Each row is a point. Any point is a mix of the corners, with weights that add up to 1. It lies inside the corners' shape when no weight is negative. Is each point inside? If not, which corners have a negative weight?

Corners:
(1): [ 15 -34]
(2): [71  4]
(3): [-40  15]
Points:
[ 22 -23] -> inside
[ 13 -24] -> inside
[30 -9] -> inside
[-11  -8] -> inside

Corners:
(1): [ 19  42  27 -40   1  26]
(2): [ 26  17  37  35  46 -18]
(3): [ 34 -17  26 -80 -58 -15]
(4): [ -1  35   8  -6 -45   3]
(5): [-15  -2  11  56  60  21]
(6): [ 34  24 -37 -74 -45 -34]
(7): [65  4  9 25 45 31]
Points:
[ 23   7  21 -19  -2  -6] -> inside
[ 24  28  21 -21   3  14] -> inside
[ 15  -1  14 -20  -7   0] -> inside
[ 35  -7  21 -52 -33  -6] -> inside
[ 41   4   0 -21   3 -13] -> outside (1, 4)
[ 26  11  -2 -18  -7   7] -> outside (2)
[ 31  13 -12 -61 -38 -22] -> inside
[ 24   6  10  -5 -12  -2] -> outside (1)
[ 24   7   8 -19 -16  -4] -> outside (1)

Corners:
(1): [-48  18 -36  23  50 -18 -25  54 -22 -35 -58  24]
(2): [-24 -53  32  13 -17  18 -30  28  65 -27 -11 -23]
(3): [  4 -15  -1  30   2  34 -41 -26  62  41  39  -4]
(4): [ -2 -67 -19 -10  46 -25  21  -3  44 -37   7  15]
(5): [  9 -16 -44 -45 -52 -15 -28  42  67 -13  -1  -3]
(6): [-23  18  46 -32  42  -6  26  14 -48  -4  50 -13]
(7): [-32 -65 -14  10 -10 -10  -4 -36 -44  -1  48  76]
(8): [  4  35  -1  21 -18 -21  33  45 -47   2   6 -17]
(9): [ 46  41 -13  54 -50  44  14  32  42  14  94  30]
(10): [-48  19  26 -29 -34 -13  -4  29  22   1 -54   4]
(11): [ 55  26  40 -29  34 -42  19  16 -23  61  66  25]
(12): [ 31  19  10 -32  -5  28 -58  43  31 -14 -49   3]
(13): [-51  -2 -56 -42   0  35  -3  35 -36  30 -47  34]
Points:
[ -1  10   2  -6   0   1 -11  32  -2  -6  -8   4] -> inside
[-15 -51 -17 -20  -4  -1 -16   5  35 -18 -23  10] -> outside (1, 6, 9, 11)
[ -9 -37  21  14  52 -15 -15  -4   8 -15  18  -2] -> outside (5, 9, 10, 13)
[-17   4  13 -16  -2  -6   1  19   6   2   3   6] -> inside
[-9 -2 -5  5  7 -9 -7 24  3 -9  5 16] -> outside (13)
[ -2  18  -3  14 -20   4   7  25  -4  20  39  14] -> outside (4, 12)
[-11 -16  12   7  -2   5  19  -5  -9  13  51  21] -> outside (1, 5, 12)
[ 4  0 -4  2  8  0 -6 24  2  5 11  8] -> outside (10)
[  5 -13  -1   4   4  -4 -13  13   9  -9  24  15] -> outside (10, 13)

Corners:
(1): [ -8  -4  17  -5   3 -10 -25 -22 -18   9  15   4  -6  -8  13  50  -4  -6
  13 -14]
(2): [-16 -13  21  -7 -19   2   7  -2   2  21 -38   2 -15  -2  36  18  15  -7
   1  -3]
(3): [  5  -5  -8   4  14 -19 -33   7  -5 -20  -4  15 -12 -62  21  27  11  13
  16  19]
(4): [-11  -9   0  14 -11  22  -2  15   9   4 -27  14  12  18  26  30  -5  11
 -52  -7]
(5): [  5   6  28 -14  32  -9 -14  15  -9 -15  11  22  38  17 -22  -5  12  -5
  -6 -44]
(6): [ -5  11 -28 -12   2   9  12 -14   9 -13   3  -8   1  14 -33  15   4  -9
 -30   3]
(7): [ 20  22 -19 -18 -14  -8 -16  -3 -18  -2  17  12 -18 -44  33 -10  19 -10
  -6 -14]
(8): [ 14  18 -13   0  27   1 -61 -13   8 -20  22   7  -1 -47   8 -10 -11   6
   5 -11]
(9): [ 10  13 -80  -9 -23 -13 -31  18 -12 -28   9  18  14   8  20  -6   2  10
  10 -11]
(10): [ 11 -10  15  -6 -19  -2   7 -11  -7 -13  17   7  29  15   8  -3  -8  -8
 -42   5]
(11): [ 15   3  15  -4   3 -20  10   6   0  15  14 -20  -5   7  -8  11  -9  -9
   2  11]
(12): [ -2   9  16   5  30 -12  -4  22   8 -20  -3  25 -11 -60  24  -6 -10 -17
  26   6]
(13): [  5   4  18  20  -9  -1  -2  13  12  -3  17 -28  -1  18   6  17   6   4
  28   1]
(14): [  2  -2  19  -1  19 -18  17 -21  26  10  12  12   2   7  26  26   0   2
   9 -11]
(15): [ -3  15   9  -4  38 -13  -3  -2   5 -11  13  -4 -13   7 -10  -8   9  -9
 -13   1]
(16): [-16 -19  33  -3 -22  -1  29 -16 -20  44   8  21  12  23  27  60   0  52
  13   2]
(17): [ -6  14   2  -1   0  -7  18   1  16  18  14 -27  24  24  12  -2  -8   8
 -18 -22]
(18): [-15 -63  10   3 -14 -12  -7  14   8   2  14  19  13  30   0   0  26  40
  15 -40]
(19): [ 24   5   0  -1  33   3  10  17 -14  11  11 -19   5  -3  17 -14 -12   7
  16   2]
(20): [-13 -20  37   6  -4  12  10  -8   7  51  14  -5  31  26  19   9  -5 -10
 -42  -4]
(21): [-16  -6  20  95   6   9  12  22   0  28 -73 -14 -12   7  42  19 -22  28
   2   2]
Points:
[ -2 -21  23   7  -7  -3  14   6   0  15  -1   4   7  11  13  17   5  11
   0  -4] -> outside (1, 8, 9, 15, 17)
[ 3 -3  4  4  3 -5 -8 11 -6  3 -1  8  9 -8 17  0  0  5 -9 -4] -> outside (1, 6, 13, 14)
[-3 -2  6  6  3 -1  0  1  4  5  1  0  8 10 10 12 -4  3 -6 -6] -> outside (3, 7)
[ 10   5  -2  -8   8  -9  -6  10   7  -6  16   2  10  -1  12 -15   2  -6
  -4 -13] -> outside (1, 3, 6, 16, 21)
[ -3 -10  -9  14  -8   2 -15  10  -5  -4 -15   8  -3 -10  22  22  -5  13
   6   3] -> outside (5, 7, 14, 15, 17, 20)
[ -8  -5   2  12   4   2  -1  10   3   0  -7  -4  10  14   7   8  -1   0
 -13  -7] -> outside (7, 8, 11, 14, 16)
